Each row is a point. Each copy is the shape, with its points in the same order, turned, moved and blurred by noise. Say if it was mirrored as well.
(in the rows, 128 means zero)

Shape (7 x 3)
[[106 168 134]
 [114 144 197]
 [ 67 144 142]
 [145 143 121]
 [183 164 166]
 [ 70  46 121]
 [141  98 123]]
Copy 1 (7 x 3)
[[ 90 162 145]
 [115 133 203]
 [ 70 132 162]
 [137 152 114]
 [173 183 148]
 [ 90  28 150]
 [146 100 122]]
Copy 1 is: only turned
Copy 2 (7 x 3)
[[109 178 139]
 [ 92 139 201]
 [ 62 162 132]
 [148 147 134]
 [173 161 194]
 [ 69  61 100]
 [137 103 127]]
Copy 2 is: only turned
Copy 3 (7 x 3)
[[165 105 129]
 [161  94 182]
 [146  52 122]
 [138 135 121]
 [167 172 163]
 [ 43  52 119]
 [ 95 129 130]]
Copy 3 is: mirrored

Shape (12 x 6)
[[105 155 150 181 101 100]
 [117  98  89 175 131 118]
 [116  96  57 168 176 157]
 [169 212 131 153 118  70]
 [128 134 180 203 149 126]
 [ 79 142 124 124  47 129]
 [126 126 150 146 118 132]
 [ 90  77 221 137 135 145]
 [139  71 116 175  75 104]
 [105 141 149 105 149  62]
 [185 159 110 147 133 148]
 [ 89 174 205 113  95 173]]
Copy 1 (12 x 6)
[[ 93 155  95 179  84 103]
 [ 96 168 149 145 144  94]
 [105 187 155 115 196 123]
 [169 196  57 155  71  83]
 [121 149  98 228 139 115]
 [ 79 120 124 121  46 131]
 [124 126 119 157 117 120]
 [ 98  46 110 202 148 129]
 [111 133 186 161  98  69]
 [113 115  57 130 123  66]
 [186 176 122 138 124 131]
 [113  82  67 169  78 187]]
Copy 1 is: mirrored
Copy 2 (12 x 6)
[[ 91 142 126 184  85 111]
 [138 101  89 175 129 155]
 [162 128  82 183 182 186]
 [144 207 112 166  52  89]
 [123 120 172 202 103 131]
 [ 50 127  92 118  75 162]
 [119 124 140 152  98 146]
 [103  66 205 132 117 138]
 [133  66  81 164  72 154]
 [130 143 129 105 118  69]
 [167 182 125 156  79 175]
 [ 50 155 196 120  84 160]]
Copy 2 is: only turned

Shape (11 x 8)
[[145 150 149  42 106 101 153 117]
 [110  75 150 152 106 196  67 145]
 [ 72 119  92 104 115 120  52 204]
 [106  99 152 142 120 106  90 190]
 [123 130 124 119 148  95 146 123]
 [151 218  69  46 189  82 156 174]
 [168 177 135  80 204  89 114 142]
 [ 78 126 185 157 116 161 153 109]
 [ 52  93 144 118 118 124 103  88]
 [166 200 100 100 130  75 141 103]
 [137  89 115 102 126 127 155 122]]
Copy 1 (11 x 8)
[[ 98 166 143  82  53 149  99  87]
 [149  91 229 148 166 108  77 147]
 [ 83 114 168  84 129  67 106 208]
 [101 119 167 170 105  87 101 179]
 [ 84 134 129 124 116 117 120  92]
 [ 38 197  44  62 128 160 107 138]
 [ 83 174  70 123 129 126  66 113]
 [ 78 153 219 173 127 109 119  75]
 [ 84  97 216 116 121  61 102  72]
 [120 205  88  88 104 121 133  86]
 [118  99 155 121 103 150 135  94]]
Copy 1 is: mirrored
Copy 2 (11 x 8)
[[117 120  92 112 173  75  88  90]
 [120  95 194 133  67 148  91 177]
 [ 88 159 126  89  78  90 127 218]
 [105 132 161 149 123  93 140 196]
 [129 132 128 118 157 111 162 114]
 [162 224  52  62 202  98 132 129]
 [173 201 140  97 187  82 121 119]
 [ 73 103 173 154 140 172 126 108]
 [ 64  96 177  92 103 112 144 109]
 [155 182  80 127 147  89 147  71]
 [144  82 121 108 141 118 137 126]]
Copy 2 is: mirrored
Copy 3 (11 x 8)
[[187 163 128  78 112  95 126  99]
 [ 59 100 137 147 142 182  86 122]
 [ 40 115 125 113 110  68  60 151]
 [ 71 104 184 130 128  98 106 146]
 [135 153 133 138 152  78 148 124]
 [189 205  97 117 107  16 107 203]
 [195 176 139 145 161  61  84 166]
 [ 79 180 166 134 154 171 160 104]
 [ 69 149 134 114 175 106 124  63]
 [185 176 118 163  98  52 132 115]
 [138 116 110 108 154 113 155 129]]
Copy 3 is: only turned
Copy 4 (11 x 8)
[[164 115 111 103  87  76 118 133]
 [132 103 136 163 119 213 215 153]
 [113 110  91 135 171 117 238 194]
 [102  87 113 184 120 139 196 192]
 [103 127 103 164 112 114 122 132]
 [126 158  39 105 178  62  53 171]
 [138 109 119 131 175  97  67 166]
 [ 78 141 154 154  52 170 158 155]
 [ 66 105 154 129  96 136 199 114]
 [141 171 104 157 139  79  92 123]
 [126 100  76 146 105 149 136 118]]
Copy 4 is: mirrored
